Each wall is flat, endless, passes through zero and stands at right angles to its row. A trip goes straight from one point to another. List the walls that it crosses, first one first.

Walls:
(1): [1.1, 6.0]
(2): [18.0, 19.3]
(3): [-5.9, 27.7]
(4): [7.8, 22.4]
(5): [15.5, 37.4]
(6): [-18.9, -8.6]
(7): [30.9, 9.6]
Trips:
[6.8, 4.2] to [7.9, -5.8] -> 3, 1, 4, 5
[25.0, -0.6] to [-6.4, -7.0] -> 1, 4, 5, 2, 6, 7
[20.5, -27.0] to [22.3, 6.0] -> 2, 5, 4, 1, 3

Walls:
(1): [-0.6, -13.2, -6.6, -27.8, 28.2, -35.8]
(2): [-5.6, 7.1, 10.4, -9.0, 12.5, 20.0]
(3): [8.9, 9.1, 21.6, 18.4, -4.7, 6.9]
(4): [8.5, -13.7, -5.2, 20.2, -35.2, -14.3]
(5): [16.1, -4.4, -1.6, -19.0, -2.2, 3.2]
(6): [19.7, -18.4, -22.0, -14.3, -13.9, -6.4]
Trips:
[3.9, -26.2, -22.6, 26.0, 60.3, 32.2] to [36.2, 8.8, 5.9, 19.0, -31.4, -19.2] -> 3, 1, 6, 2, 4, 5
[53.3, 14.3, 1.9, 3.1, -17.8, -6.4] to [-28.4, -8.1, 27.9, -6.3, 23.0, -10.7] -> 1, 6, 4, 2, 5, 3
[29.6, 7.4, -20.2, 9.5, -12.0, 21.8] to [2.6, 14.3, 0.5, -1.2, 25.3, 0.6] -> 2, 4, 6, 1, 5
[-17.5, -11.0, -9.4, 8.3, 3.2, -8.7] to [-3.6, 7.9, -24.0, 13.0, -16.5, -15.0] -> 6, 1
[0.6, 4.9, 32.9, -15.8, 6.1, -3.7] to [1.3, 9.5, -12.6, -1.0, 9.5, -14.3] -> 3, 2, 5, 6

Walls:
(1): [-17.2, -2.8, 35.2, 16.0, 6.6, 4.2, -5.9, -3.7, -20.9, 10.8, -1.9]
(2): [-12.6, -11.3, -23.4, 19.8, 18.6, -6.1, 11.5, 21.8, 11.7, 8.3, -26.8]
(3): [12.5, -3.3, 14.4, -2.2, 17.8, -1.8, -3.9, 32.9, 10.4, 11.2, -25.0]
(4): [-4.0, -13.8, -2.5, 16.0, 14.8, 6.3, -10.3, 6.8, -6.4, -41.9, 3.2]
(5): [-13.0, 8.9, 23.8, -39.6, -8.4, 6.3, 21.8, -4.4, 3.1, -9.4, 6.1]
(6): [19.9, 10.2, -18.3, -31.2, 8.1, -14.7, -19.8, -15.7, -1.0, -3.6, 25.4]
(7): [-25.3, -14.4, -1.9, -18.9, -2.6, -2.7, 16.1, 0.5, 12.0, -3.2, -1.7]
(8): [-2.1, -27.2, -7.8, -29.0, 8.6, 47.6, 9.9, 3.1, 34.7, -32.0, -12.6]
(9): [18.5, -23.7, 2.2, -26.1, 5.5, 15.1, -36.7, -9.2, 5.8, -12.7, 8.8]
(10): [-2.6, 52.8, -27.4, 1.2, 2.8, -11.5, 0.9, -35.4, 16.0, 13.6, -16.2]
Trips:
[-6.8, 14.6, 4.3, -19.1, 3.7, 22.8, -0.5, 11.2, 5.4, -23.0, 2.0] to [9.0, 8.7, 45.9, 8.0, -28.7, 15.4, 5.7, 21.3, -3.6, -29.4, 6.6] -> 6, 1, 7, 9
[12.4, 9.8, 9.6, -7.1, -15.8, -28.3, -18.5, -21.9, 15.3, -16.1, -22.6] to [0.2, 8.3, 42.2, 9.5, 29.1, -11.0, 14.5, -21.0, -8.6, -6.7, -17.5] -> 3, 1, 4, 9, 6

Walls:
(1): [16.6, -30.3, -14.8, -6.6, 9.1, 18.7, 2.6, -19.4, -3.5, -27.1, 21.2, 2.9, -1.6, -5.7]
(2): [-1.7, -24.3, -28.7, 1.1, -10.1, -24.8, -21.7, -5.4, 7.3, 3.9, 10.2, -2.3, 17.2, -28.9]
(3): [-2.6, 23.6, 47.9, -10.5, 10.8, 13.1, -5.7, 0.5, 5.6, -1.2, 25.3, 21.1, -25.8, 19.8]
(4): [-23.2, -18.7, 5.7, 7.4, 13.4, 29.6, 10.7, -18.2, 6.8, -16.1, -10.6, -5.7, 1.2, -3.5]
(5): [13.4, -14.6, 13.2, 7.8, -24.5, -0.6, 2.8, -31.1, -20.1, 7.1, -24.4, -23.0, -2.8, -38.4]
(6): [-11.9, 14.9, 3.4, -5.0, 25.6, -20.2, 15.0, 6.3, 10.6, 0.5, -29.5, 31.9, 15.8, -13.4]
(7): [1.3, -31.1, 42.1, 5.5, -7.9, 9.3, 18.9, 17.5, 25.0, -23.9, -21.6, -19.2, -10.8, -21.8]
(8): [13.0, -4.0, 24.2, 13.9, 0.2, 27.2, 20.7, 15.3, -12.8, -8.6, 4.9, -4.1, -11.4, 27.8]
Trips:
[-20.2, -10.0, -6.1, 6.7, 24.0, 24.1, 7.7, -38.7, 18.4, -3.0, 7.0, -10.5, -1.2, -7.1] to [47.7, -0.5, -26.4, -8.1, 7.6, -4.4, 1.8, -3.7, 0.3, -8.4, 24.6, -20.6, 25.0, -20.4] -> 7, 4
[4.6, 3.3, 1.6, 21.8, -8.1, 10.2, -17.9, -5.3, -13.2, -19.6, -10.7, -12.3, 3.4, 12.4] to [2.0, -11.2, 10.3, 20.6, 25.9, -29.7, 4.9, 6.4, -8.4, -15.3, 22.0, -28.0, -3.6, -9.0] -> 2, 4
[-16.2, -18.0, 12.8, 22.5, -4.3, 7.3, -46.1, -1.7, 23.5, -15.1, -2.5, 3.9, 13.6, 4.6] to [20.9, -13.9, 6.5, 15.7, -16.8, 6.1, 28.0, -1.9, -6.7, -29.2, 17.1, -9.4, 23.6, -18.4] -> 3, 5, 8
[-19.6, 24.6, 22.3, 18.4, 22.5, 3.4, -2.5, 20.5, 10.7, 14.8, -22.2, 2.6, 5.9, -3.9] to [10.5, 20.7, -1.8, -13.4, 1.7, -37.7, -5.5, 15.5, -41.1, 3.3, -4.8, -2.3, -17.3, 4.9] -> 4, 7, 8, 5
[19.1, -11.5, 3.3, 6.5, -9.3, 35.6, 24.4, 34.0, -8.4, 29.5, 11.9, 16.5, -0.6, -0.5] to [-36.2, -1.5, -3.9, -21.7, -16.9, 12.4, 10.4, 20.3, -1.2, -8.5, 11.9, 8.8, -31.2, 3.5] -> 4, 1

Walls:
(1): [26.8, -34.5, 34.8, 6.4, 10.1, -15.7, 4.3, -19.9, -10.6, 10.7, 13.6, 11.4, 9.5, 17.7, -8.8, 20.7, 19.3, 15.5, 9.4, 7.5, -15.7, -24.6, -3.0, 6.1]
(2): [-16.9, 4.0, 26.7, -1.8, -1.5, -14.1, -29.6, 35.7, 11.7, -26.5, -9.8, -5.0, 26.9, 3.2, -18.4, -5.1, 3.9, 19.7, -17.4, -1.6, -43.7, 24.0, -1.3, -13.0]
(3): [0.5, -18.0, 8.0, 20.2, 11.5, 7.8, 16.1, -22.4, 31.9, -2.1, -25.4, -26.3, -23.0, 23.8, -16.8, -15.2, -27.0, 25.6, 14.0, -6.2, 17.1, 6.8, -9.0, -29.0]
(4): [2.6, 2.5, -25.2, 32.8, 30.5, -22.5, -36.4, 20.6, -5.2, -7.9, 20.9, -5.6, 37.2, 15.5, 7.8, 11.7, 23.0, 17.2, -12.0, -10.2, -16.5, 0.1, -1.6, -24.5]
(5): [-19.0, -9.6, 2.7, 19.0, -24.8, -20.0, 25.5, 27.3, 3.9, -19.4, 14.2, 31.1, -2.6, -14.2, -0.1, -17.5, -7.5, -3.6, 27.9, 13.6, -18.2, 33.0, -1.2, 0.8]
(6): [-12.9, 5.8, 10.8, 28.4, 14.4, 7.3, 5.8, -8.9, 18.0, 3.3, 13.3, -3.5, -11.9, 11.2, -39.9, 13.3, 19.8, 25.2, 10.8, 4.7, 1.7, 21.4, -16.6, 2.3]
(7): [-9.5, 20.0, 2.0, 5.6, 4.5, 10.6, -6.8, -24.6, -37.1, -7.9, 13.1, 5.8, -7.8, -26.7, -1.4, 10.6, -18.2, 9.5, 11.0, -1.3, 11.2, -28.8, -1.0, 20.9]
(8): [-17.2, -17.9, -22.3, 1.3, -3.0, 5.3, -8.5, 8.0, 1.0, 7.5, -19.7, -0.1, -4.1, -4.9, 13.8, -6.7, -15.9, -26.4, 3.2, 3.2, 7.0, 8.8, 54.4, -21.8]
Trips:
[-9.7, 23.4, 2.9, -14.2, 14.7, 36.8, -1.8, -1.6, -12.0, -18.8, 9.7, 12.5, -7.6, 0.2, 45.8, 3.6, 16.3, 26.8, 9.2, 12.6, 22.5, 10.7, -31.5, 36.3] to [8.9, 22.5, -11.5, 25.9, 19.8, -5.3, -0.2, 4.4, -37.1, 2.4, 8.2, 14.8, -31.7, -0.7, 24.9, 9.3, 15.0, 17.1, 12.1, -8.1, 27.1, 18.9, -0.2, -10.2] -> 4, 5
[-16.4, -5.1, 19.6, -26.5, 8.8, -28.4, -23.5, -8.5, -0.6, -2.1, -1.3, 5.2, -2.6, 22.6, -8.8, 4.1, 24.4, -20.7, -26.5, -27.0, -5.5, -1.6, -8.1, 6.7] to [-14.2, -12.8, -33.9, -8.1, 25.8, 17.8, 0.0, -16.7, -0.8, 28.5, -5.1, -14.1, 30.7, -5.4, -13.1, -25.1, 17.3, 6.6, 5.0, 0.7, -24.9, -16.1, -16.0, -2.3] -> 6, 3, 2
[-9.5, -14.4, 19.2, 26.4, -24.8, 4.5, 13.1, 22.9, 14.7, -20.7, -1.6, -10.2, 16.2, 11.1, -18.1, -20.1, -5.3, -6.3, 14.9, 38.9, -6.1, -16.3, 8.1, 29.0] to [11.0, 4.6, 20.0, -18.9, 4.3, -6.1, -3.4, -2.8, -17.4, 6.2, 4.4, 9.9, -32.8, 13.7, -2.2, -17.9, 41.1, 8.1, -8.1, 27.3, 16.1, -11.0, 16.5, -12.8] -> 3, 2, 5
[12.3, 5.6, -7.8, -6.6, 16.9, 15.0, -15.3, -1.0, 4.6, 0.2, 31.4, -17.3, -0.9, 11.6, 4.8, 5.4, -7.0, 19.4, -24.2, 26.4, 10.4, 2.2, 19.3, 16.2] to [-33.8, 16.9, 13.0, 9.6, -4.8, -8.2, -17.1, -6.2, 33.9, -11.0, 19.6, -10.3, 4.5, 3.0, 14.0, -10.7, 13.0, 7.8, -5.9, -16.2, 16.2, -22.6, -17.1, 2.6] -> 1, 2, 3
